Each row of a before or after table is a point. One or more steps were done to the points. Then noise was added and the rows were shuffled. The steps act on how far a point lies along the listed directions, d1 being the first. What was done? A step turns or swaps two directions, mirrors them in a line or flattens them onto one, adds a multiple of one to another, or multiplies one. Angles are multiples of 10 degrees, from the lower direction toward the higher: turns from -170 to 170, lines from 10 to 170 but not 90. Use the fewest steps. Two steps may share a direction if one is a turn and the other turns, adds or multiplies; they go together, in the order done. Otherwise the lowest direction goes first.
In the rows, zero is written as 128.

Directions:
(1): [104 140  70]
(2): [136  67 112]
(3): [187 141 107]
Before (11 x 3):
[[ 69 140  82]
 [ 75  76 126]
 [173  95 139]
 [213 166  46]
 [117 136 138]
 [179 105 130]
 [123  83  95]
 [143 206  92]
 [ 88 128 144]
 [ 87  93  92]
 [109 126  97]]
After, 11 rows:
[[149 141 118]
 [163  87  99]
 [181  92  90]
 [107  97 124]
 [ 84  94 130]
 [ 24  99 160]
 [ 94 176 167]
 [168 139 124]
 [133 126 115]
 [163 134 117]
 [130  72 110]]
Steps: flatten d1 and d2 onto the line at 80 degrees; multiply d3 by -1

Directions:
(1): [100  71 156  93  95  97]
(2): [ 62 143 125 110 122 184]
(3): [101 100 147 145 205 119]
(4): [108 148 183 187 101 119]
(5): [166 135 190  92 140 164]
(6): [107 186 138  90 142  78]
Before:
[[149  79  88 107 170 123]
 [135 144 170 154 134 122]
 [130 107 150 164 169 206]
 [167 121 155 101  98 134]
 [150 178 136 115 143 129]
 [ 87 182 129 110  96 106]
 [157  71  67 154 129 155]
 [145  96 122 140 130 146]]
After (8 x 6):
[[171 129 245 128 206 135]
 [158 119 180 112 128 159]
 [115 117 136 130 167 138]
 [166 163 188 116 103 176]
 [ 51 117  71 184 175 107]
 [125 152  81 119  64  89]
 [161 140 207  51 148 202]
 [119 100 100 163 154 143]]
Steps: multiply d4 by 0.4; turn d1 and d4 by -70 degrees; turn d3 and d6 by 70 degrees; turn d2 and d6 by 130 degrees; multiply d5 by 3

Directions:
(1): [154  64  69 120  94 123 121  93]
(2): [196 168  91 112 141 158  98 160]
(3): [144 110 132 165 141 200 187 121]
Before, 10 rows:
[[ 86 142 148 120 105  65 105 133]
 [109 190 160 135 164  99 123 123]
 [161  43  25  92  72  75  82  71]
 [128  64  91 117 108 107 137  68]
 [105 152 139  98 143  93 120 145]
 [101 157 179 146 158 186 160 130]
 [152 146 135 119 122 106 101 134]
 [102 151 156  97 161  81 100 149]
 [ 69 151 210 141 149  71  87 112]
 [ 77 122 167 145 129 133 162 124]]
After:
[[101 171 175 134 155 151 126 138]
 [ 90 174 190 117 150  53  47 126]
 [133 135 140 119 115 100 102 125]
 [103 157 141  89 143  82 107 146]
 [101 161 132 115 110  69  84 131]
 [104 206 159 112 151  73 100 133]
 [100 162 159  87 158  52  87 148]
 [ 88 139 157 131 132 134 133 143]
 [173  21  26 134  88 160 145  61]
 [155  64  85 134 122 153 160  68]]
Steps: add 0.7 times d1 to d3; multiply d2 by 0.4

Directions:
(1): [170 159 138 191 156 163 149 112 178]
(2): [152  98 151 172  66 150 106 184 113]
(3): [ 87 102  82 182 112  77 112 115 168]
(4): [126  97 158  96  80 158 114  69 177]
(5): [ 79 109 205 142 145 106 173 145 139]
(6): [168 144 142  90 127  75 110 173 187]
Before, 10 rows:
[[ 84 109 138 104 109 109 130 107 130]
 [134  95  43 130  35 128  63  98 138]
 [ 59 114  95 114 184  79 133  48 149]
 [149 157 100 196 204 146 170  78 184]
 [142 134 156 205 127 161 136  85 163]
 [ 68  70 160 112  94 131 113 128 124]
 [111 149  91 181 170  75 164 212  74]
 [ 76  71 129 168 110 111 135 126  83]
 [ 97 102 132 138 123 121 129  90 126]
 [ 95  72 142 153  67  98 147 112 166]]
After:
[[ 89  72 163 135 103 153 139  49 143]
 [149 165  35 110 128 133 107  62 145]
 [ 62 107 139 104 158 117 134  97 137]
 [ 93 137 127 126 139 107 141 132 115]
 [129 119 126 206 159 118 128 172  94]
 [109 133 129 136 163 100 186  87 162]
 [115 119 138 146 140 131 134 101 122]
 [141 155 162 158 159 164 152  63 157]
 [189 141 141 211 146 184 155 147 143]
 [142  66 181 159  29 166 124 144 163]]
Steps: turn d1 and d3 by -40 degrees; multiply d3 by 0.4; turn d2 and d4 by 120 degrees; add -1 times d6 to d4

Directions:
(1): [201 185 127  98 108 131 101 185 138 129 159]
(2): [100 176 152 176 123 136 202 153 172 139 154]
Before, 12 rows:
[[117 130 133 146 126 125 134 129 139 141 143]
 [151 120 126 106 122 125  99 141 116 124 129]
 [145 133 130 111 122 127 119 131 123 117 128]
 [135 131 143 120 121 115 113 127 125 134 132]
 [ 72 150 146 185 141 133 208 121 163 143 125]
 [144 133 124 116 127 118 112 141 120 143 130]
 [136 141 137 131 130 130 137 137 143 132 148]
 [138 124 124 117 128 126 116 125 132 129 119]
 [160 164 129 119 121 131 148 155 140 124 150]
 [118 138 139 134 144 130 142 133 137 136 129]
 [154 131 110 107 124 117  94 140 128 125 119]
 [142 150 131 126 117 134 142 146 138 129 153]]
After:
[[172 149 110  97 116 119  82 155 129 128 130]
 [127 137 132 133 122 135 151 132 137 132 149]
 [104 124 141 140 147 131 147 123 136 136 123]
 [147 132 122 112 126 126 111 132 133 129 119]
 [175 134 127 100 117 128  90 157 124 125 138]
 [155 141 129 106 120 125 117 136 125 121 136]
 [145 151 127 127 127 130 153 143 140 126 146]
 [104 119 135 156 131 126 136 118 139 142 136]
 [119 133 138 137 133 129 140 128 140 133 141]
 [  8 100 146 214 160 131 231  69 153 139  95]
 [152 140 124 113 123 120 109 148 120 143 135]
 [138 136 144 120 119 115 112 133 121 135 136]]
Steps: add -1 times d2 to d1

Directions:
(1): [170 122  31  89 117 122 122 132 119 176  73 143 134 140]
(2): [150  96 149 164 161 200  58 127 173 171 110 140 123 125]
(3): [ 90 137 110 129 148  81  56  92 104 151 161 111  82 185]
(4): [143  87 142 155  45 137 110 181  72 132 128 131  76 128]
(5): [131  98 135 114 152 122 183 136 127 221 187 104 105 101]
(6): [ 52 179 143  79 125 169 133 149 127 152  91 162  80 111]
Before (8 x 14):
[[104 103 169 162 174 127  83 129 134 167 181 109  91 114]
 [190 134  71 121 128 138 147 109 131  90  90 139 190 131]
 [148 144 114 144 156  63 130  77 132  73 130 112 167 128]
 [ 99 128 141 128 192 107  83  92 127 194 166 112  95 163]
 [120 185  98 120 134 112 115 126 125  74  92 147 157 134]
 [111 127 102 112 203 136 111  80 146 209 163 129 109 132]
 [ 77 118 154  97 173 115 134 117 117 244 223  91  61 121]
 [147 117 101 147  89  88  80  99  85 100 134  89 120 177]]
After, 8 rows:
[[ 89 113 195 161 162 174  97 152 151 143 150 130  91  90]
 [ 41 135 210 105 184 175 124 130 142 242 203 107  50  96]
 [196 125  43 121 136  99 136  91 115 112 121 117 178 154]
 [111 186 102 110 137  96 137 122 114  89 118 139 151 129]
 [ 70 137 142 121 216 165 109  81 159 215 175 137  94 123]
 [142 141 121 134 156  64 162  84 128  96 152 106 152 110]
 [ 53 152 202 119 193 150 102 112 142 183 164 129  77 137]
 [104 142 140 137  89 102  91 110  84  80 138  92 103 167]]
Steps: add 0.7 times d3 to d6; turn d1 and d3 by 40 degrees; turn d2 and d5 by -20 degrees; add -0.5 times d4 to d5

Directions:
(1): [139 126 157  60 142 110 126 124 158 172  83 124  66 186 193  97 110 107]
(2): [116 132 204  82 138  74 106 119 138  81 141  99 155  88 101 136 123  50]
(3): [178 163  97 150 173 141 134 102 146  56 131 100  74 119 170 156 191 105]
(4): [145 168 132  88 148 159 198 163 110 118 189  99 193 182 148 101 134 121]
(5): [139 153 174 126  79 122 135 137 141 176 167 159 136  57 200 135 184 148]
Before, 13 rows:
[[136 147 129 116 119 112 118 114 143 104 138  96  86  90 163 130 164 116]
 [147 168  86 151 134 160 151 140 118 156 142 109 152 134 148 128 187 162]
 [109 167 144 107 149 148 141 148 129 123 183 122 157 100 147 110 155 105]
 [ 56  60 175  49 111  83 117 160 101 149 146 131 213 149  23  94  34 107]
 [159 133 173  72 140  90 104 110 166 143  95 125  79 116 213 105 176  99]
 [139 140 133  74 147 127 122 122 156 140  92 124  86 204 194 114 133  81]
 [ 72 131 143 133 133 119 113 112 123  72 139 105 143  96  70 152 145  90]
 [139 127 174 114 117 138 120 153 123 185 114 120 130 132 131 134 117 123]
 [167 133 234   7 157  64  99 117 192 154  83 110  31 173 248 114 138  55]
 [112 122 168 141 117 120 131 137  93 120 177 109 181  76 129 125 134 105]
 [128 132  95 195 100 116 110 119 109 131 134 135 133  99 124 141 134 141]
 [137 153  72 180 145 182 151 133 108 109 138 132 123 125 100 138 151 160]
 [111 114 173  95 127 113 117 121 131 125 147  80 161 123  93 116  76  94]]
After, 13 rows:
[[122 117 147  85 115 139 138 128 144 188 127 103 125 162 155  96  74 138]
 [132 133 190  91 130 112 135 130 121 146 145 105 121 129 193  91 127  93]
 [179 122  15 190 132 210 150 135 133 187  93 170  38 211 224 135 165 246]
 [142 179 123 130 153 136 143 136 117 110 157  79 181 104 104 141 185 111]
 [140 142  92 133 134 123 126 108 140 107 120  93  65 121 161 125 154 130]
 [167 126  56 167 135 166 122 118 140 146  97 148  77 134 192 118 195 182]
 [ 80 124 165  77 136 105 115 112 150 135  87 105  73 165 138 110 121  90]
 [122 164 143  84 163 157 151 150 140 129 172 123 134 141 177  99 153 106]
 [149 130 147 138 115 163 133 157 119 181 128 128 132 126 136 143 134 142]
 [126 134 142 155 112  78  92 110 117  98 121 120 130  94 128 132 129  87]
 [134 135  40 175 129 196 146 138 111 140 129 153 124 197 140 135 144 172]
 [114 149 149 128 160 129 125 121 119  69 138 100 150 103  69 139 131  82]
 [ 74  74 179  21  77 107 132 169 123 243 136 168 167 172 125  69  58 157]]
Steps: turn d1 and d2 by -100 degrees; turn d3 and d5 by -30 degrees; multiply d4 by 1.3

Directions:
(1): [ 95 106 115 171 176 131  99 155  77 126 131  50 190 171 119 157 168 160
 164 143]
(2): [200  83 114 165  99 132 180 112 126 116 125  87 145  72 183 126 182 101
 152  84]
Before, 8 rows:
[[112 122 152 119 130 122 116 122 134 139 124 139 126 153 104 153 116 140
  141 134]
 [237  96 119 111  63 137 189 104 184 111 138 184  84  37 171 102 130  71
  110  90]
 [180 164 129  90  54 121 186  82 216 105 121 204  51  34 167 104  93  79
   96  89]
 [ 57 156 127 128 160 134  78 141 119 114 136 135 133 161  93 129 100 144
  118 150]
 [ 96 153 130 127 140 105 109 150  97 143 122 112 138 150 108 144 130 133
  149 145]
 [ 77 154 135 109 158 131  80 132 148 125 122 144 128 177  80 132  74 140
  106 158]
 [149 138 127 124 110 135 104 133 128 133 140 133 129 125 135 135 140 128
  120 123]
 [147 127 131 101  84 129 176 108 175 131 140 182 108  93 131 112 103  91
  112  95]]
After, 8 rows:
[[ 10 212 135  87 168 121  53 151 152 123 126 164 110 193  61 148  56 173
  105 185]
 [126 102 109 179 145 140 122 130 106 100 133  68 173 111 147 135 171 123
  155 108]
 [ 56 145 132 103 146 129 109 145 136 145 141 158 145 178  73 136  86 139
  114 145]
 [152 122 123 140 118 104 148 134 103 137 118  99 142 103 146 141 160 113
  157 120]
 [133  96 109 170 160 139 116 136 113 113 118  47 189 144 130 146 154 131
  150 123]
 [ 75 175 134  65 148 133  68 153 161 134 147 221  87 173  54 124  46 143
   87 184]
 [129 101 146 138 123 125 131 117 126 133 122 117 144 138 122 159 140 137
  150 117]
 [140 143 128 125 116 137  98 134 130 132 140 133 129 131 127 131 135 134
  122 129]]
Steps: turn d1 and d2 by 110 degrees

Directions:
(1): [140 170  90 209 154  77 108 159  91  62 121 132 119 173 134 115 184 198
 146 133 112 152 105 126]
(2): [156 160 182 193  76 107  87  99 141 100 186 134  87 129 101  98 121  43
 156 109 136 119 118 164]
Before:
[[117 136 120 136 135 133 132 129 121 119 129 127 126 144 127 122 139 135
  134 121 121 133 113 111]
 [142 134 133 165 124 132 114 123 124 115 148 127 127 135 129 114 146 124
  135 138 125 128 113 131]
 [139 138 128 134 124 135 113 119 132 140 131 120 124 116 131 135 107 126
  124 128 141 127 133 134]
 [147 165 109 222 137  84 104 154  96  77 145 135  96 166 116  99 187 175
  148 132 117 144 107 134]
 [121 122 133 116 132 137 133 123 129 142 116 127 128 124 129 122 118 124
  124 130 144 128 135 128]
 [143 147 144 167 109 122 109 109 129 101 136 132 117 143 113 108 136  99
  141 103 114 117 133 140]
 [122 127 122 110 145 152 136 142 133 136 144 137 124 129 133 128 115 130
  131 135 128 125 127 130]
 [134 165 151 205 113 100  96 121 126  86 174 117  84 140 124 112 150  84
  166 118 119 135 114 145]
 [152 191  95 249 150  62 110 154  89  50 142 138 105 174 134 111 209 183
  159 138 127 156  97 120]
 [137 137 137 141 125 123 124 114 121 129 141 133 104 135 124 121 120 110
  137 118 132 124 115 132]]
After, 10 rows:
[[132 135 123 129 137 123 130 122 120 135 130 133 109 134 128 129 123 131
  128 125 132 127 116 125]
 [138 133 126 130 130 138 116 117 131 140 129 119 128 118 138 137 109 134
  126 131 142 130 136 133]
 [123 126 138 116 128 136 133 126 127 144 118 128 128 121 127 119 115 121
  125 127 144 129 138 129]
 [152 191  97 245 152  60 109 157  88  50 142 137 105 175 138 108 208 190
  159 136 128 153  98 118]
 [134 135 122 148 132 125 124 124 121 108 112 130 131 145 123 121 146 135
  132 111 104 122 134 125]
 [119 150 112 173 148 109 120 142 113  98 140 120 108 147 144 129 159 143
  151 129 116 148 118 122]
 [134 128 126 156 135 132 125 131 122 118 137 126 132 137 133 119 149 143
  134 139 123 134 115 124]
 [124 127 127 111 140 151 135 140 133 131 149 137 124 129 131 127 112 127
  134 131 129 120 125 133]
 [145 161 102 215 143  84 109 160  93  80 141 135 102 167 118  98 189 184
  147 133 117 144 107 132]
 [117 140 123 138 134 130 130 129 124 118 133 127 125 145 124 119 135 130
  133 124 120 135 114 115]]
Steps: flatten d1 and d2 onto the line at 10 degrees
